Each point is reached from the start by the listed moves, each made once or not at all, plus a little noise. Is the number of moves made odd or even? Then give how often each move was made.

Moves:
(1): [-0.59  2.05]
(2): [-2.57  0.41]
Start: [0.16 0.15]
Points:
[-2.42  0.44] => odd (0, 1)
[-0.50  2.08] => odd (1, 0)
[-2.93  2.50] => even (1, 1)
[0.18 0.13] => even (0, 0)

Moves:
(1): [ 1.90 -0.81 -0.34 -1.06  3.23  0.57  0.33  2.07 -1.18  1.67]
(2): [ 1.65 -0.31 -1.54  1.95 -0.77 -0.66  1.14 -0.08  0.40  0.54]
(3): [ 0.81  1.78  1.33 -0.79  0.09 -0.73  1.36 -0.67  1.19  0.03]
(4): [-0.51 -0.57  1.20  1.12  0.09  2.91  1.53 -0.25 -0.70 -0.32]
(5): [-2.40  1.29  1.60  1.56  2.05 -1.09  0.32  1.42  0.19 -0.16]
(6): [-0.82  1.01 -1.40  0.34  0.97  0.56  0.58 -0.57 -1.43  0.03]
(7): [-0.01 -1.12 -0.50 -0.18  0.85 -1.13  2.35  0.00  0.07  0.20]
(8): [ 0.20  1.40  1.92 -0.56 -2.68  0.58 -0.57  1.15 -0.32  0.89]
(9): [-0.79  1.08 -0.68 -0.02 -0.37  0.43  0.40  0.49  1.49  1.50]
Start: [ 1.55 -0.79  1.18 -0.11 -0.21 -0.12 -0.71 -1.64 -0.75 -0.29]
Points:
[-1.75  1.28  4.07  1.59  2.36  0.02  5.21 -0.80  1.61  1.02] => odd (0, 0, 1, 1, 1, 0, 1, 0, 1)
[-1.79  4.32  2.05  1.19  2.65 -1.19  1.81 -0.82  0.60  1.60] => even (0, 0, 1, 0, 1, 1, 0, 0, 1)
[ 2.35  0.71  1.35  2.71 -2.44  3.14  1.82 -1.73 -2.96  0.85] => even (0, 1, 0, 1, 0, 1, 0, 1, 0)
[ 2.84  1.09  0.40  2.22  0.31  1.92  3.50 -3.57 -1.10 -0.10] => even (0, 1, 1, 1, 0, 1, 0, 0, 0)
[-0.81 -0.56  2.53  1.03  2.62 -2.67  1.77 -0.08 -0.03 -0.27] => even (0, 0, 0, 0, 1, 0, 1, 0, 0)
[ 2.16  2.25  1.50  1.96 -2.11  2.23  5.90 -1.88 -0.08  2.76] => odd (0, 1, 1, 1, 0, 1, 1, 1, 1)
